Each row is a point. Each copy is the shape, with its points in the same order, turned, moved and blurred by noise. Some copies are also mirrored. Which?

Shape (8 x 3):
0: -0.17 -0.24 -0.09
1:  0.45  0.38 -0.43
2:  0.34  0.38  0.06
3:  0.43 -0.46 -0.01
4:  0.11  0.31  0.04
5:  0.16  0.03 -0.43
6: -0.44  0.34  0.52
7: -0.09 -0.21  0.20
Copy 1 (8 x 3):
0: -0.02 -0.42 -0.19
1:  0.69  0.25 -0.41
2:  0.47  0.26  0.00
3:  0.53 -0.57  0.03
4:  0.22  0.21 -0.08
5:  0.33 -0.16 -0.44
6: -0.46  0.15  0.28
7: -0.04 -0.27  0.11
Copy 1 is: only turned
Copy 2 (8 x 3):
0: -0.17 -0.30 -0.15
1:  0.44  0.30 -0.40
2:  0.31  0.34 -0.08
3:  0.41 -0.48 -0.14
4:  0.04  0.22 -0.01
5:  0.13 -0.06 -0.42
6: -0.43  0.30  0.47
7: -0.10 -0.26  0.14
Copy 2 is: only turned
Copy 3 (8 x 3):
0: -0.21 -0.45 -0.09
1:  0.65  0.03 -0.24
2:  0.23  0.23 -0.04
3: -0.27 -0.16 -0.66
4:  0.11  0.13  0.10
5:  0.30 -0.37 -0.24
6: -0.28  0.11  0.71
7: -0.43 -0.13 -0.01
Copy 3 is: mirrored

Shape (11 x 6):
0: -0.33  0.47  0.34 -0.51 -0.32  0.10
1:  0.14 -0.22 -0.44 -0.13  0.01 -0.22
2: -0.16  0.41  0.18  0.02  0.15  0.42
3:  0.14  0.32  0.22 -0.21  0.21  0.29
4:  0.55  0.12 -0.61  0.28  0.08 -0.52
5: -0.61  0.32  0.37 -0.17 -0.03 -0.11
6:  0.51  0.05 -0.32  0.36 -0.27 -0.19
7: -0.25  0.40 -0.12  0.01  0.16  0.55
8:  0.09  0.31  0.20  0.27  0.04  0.47
9: -0.09  0.09  0.29 -0.04  0.20  0.18
10:  0.29 -0.28 -0.33  0.18 -0.45 -0.32
Copy 1 (11 x 6):
0: -0.10  0.58  0.48 -0.24 -0.38  0.21
1:  0.15 -0.32 -0.28  0.01 -0.14 -0.09
2:  0.02  0.43  0.24  0.33  0.09  0.46
3:  0.28  0.33  0.27  0.05  0.18  0.38
4:  0.16 -0.30 -0.88 -0.16  0.11  0.22
5: -0.54  0.34  0.44 -0.07 -0.11  0.24
6:  0.22 -0.24 -0.62 -0.02 -0.22  0.56
7:  0.05  0.50  0.13  0.54  0.02  0.25
8:  0.15  0.26  0.15  0.37  0.02  0.73
9: -0.01  0.07  0.35  0.13  0.12  0.37
10:  0.10 -0.49 -0.44 -0.08 -0.49  0.31
Copy 1 is: mirrored
Copy 2 (11 x 6):
0:  0.39 -0.60 -0.13 -0.41 -0.05 -0.30
1: -0.38  0.37 -0.24 -0.31 -0.32 -0.04
2:  0.34 -0.22 -0.07  0.06  0.30  0.02
3:  0.35  0.00  0.04 -0.23  0.28 -0.01
4: -0.12  0.89 -0.40 -0.03 -0.39 -0.21
5:  0.03 -0.54 -0.11 -0.11  0.15 -0.52
6: -0.04  0.61 -0.04  0.11 -0.55 -0.03
7:  0.27 -0.17 -0.35  0.14  0.30  0.29
8:  0.31 -0.01  0.10  0.15  0.14  0.16
9:  0.02 -0.04  0.16 -0.06  0.29 -0.15
10: -0.37  0.37  0.08 -0.14 -0.76 -0.06
Copy 2 is: mirrored
Copy 3 (11 x 6):
0: -0.29  0.42  0.21 -0.61 -0.34  0.15
1:  0.22 -0.27 -0.40  0.03 -0.24 -0.31
2: -0.18  0.28  0.07 -0.03  0.09  0.44
3:  0.12  0.15  0.14 -0.21  0.15  0.32
4:  0.61  0.07 -0.28  0.52 -0.15 -0.54
5: -0.63  0.21  0.31 -0.26 -0.13 -0.05
6:  0.53  0.02 -0.10  0.49 -0.45 -0.11
7: -0.26  0.32 -0.27  0.03  0.11  0.48
8:  0.03  0.16  0.16  0.22  0.00  0.58
9: -0.12 -0.06  0.19 -0.06  0.07  0.24
10:  0.34 -0.28 -0.16  0.31 -0.70 -0.27
Copy 3 is: only turned
Copy 4 (11 x 6):
0: -0.30  0.62  0.43 -0.58 -0.38  0.18
1: -0.14 -0.01 -0.50 -0.31 -0.11 -0.27
2: -0.16  0.49  0.13 -0.18  0.08  0.51
3:  0.15  0.43  0.10 -0.39  0.18  0.25
4:  0.10  0.38 -0.84  0.03  0.07 -0.53
5: -0.66  0.54  0.46 -0.32  0.00  0.05
6:  0.21  0.25 -0.57  0.23 -0.19 -0.26
7: -0.27  0.48 -0.18 -0.27  0.11  0.66
8:  0.14  0.43  0.09  0.08  0.07  0.50
9: -0.08  0.28  0.25 -0.25  0.18  0.16
10:  0.04 -0.05 -0.42  0.04 -0.43 -0.40
Copy 4 is: only turned
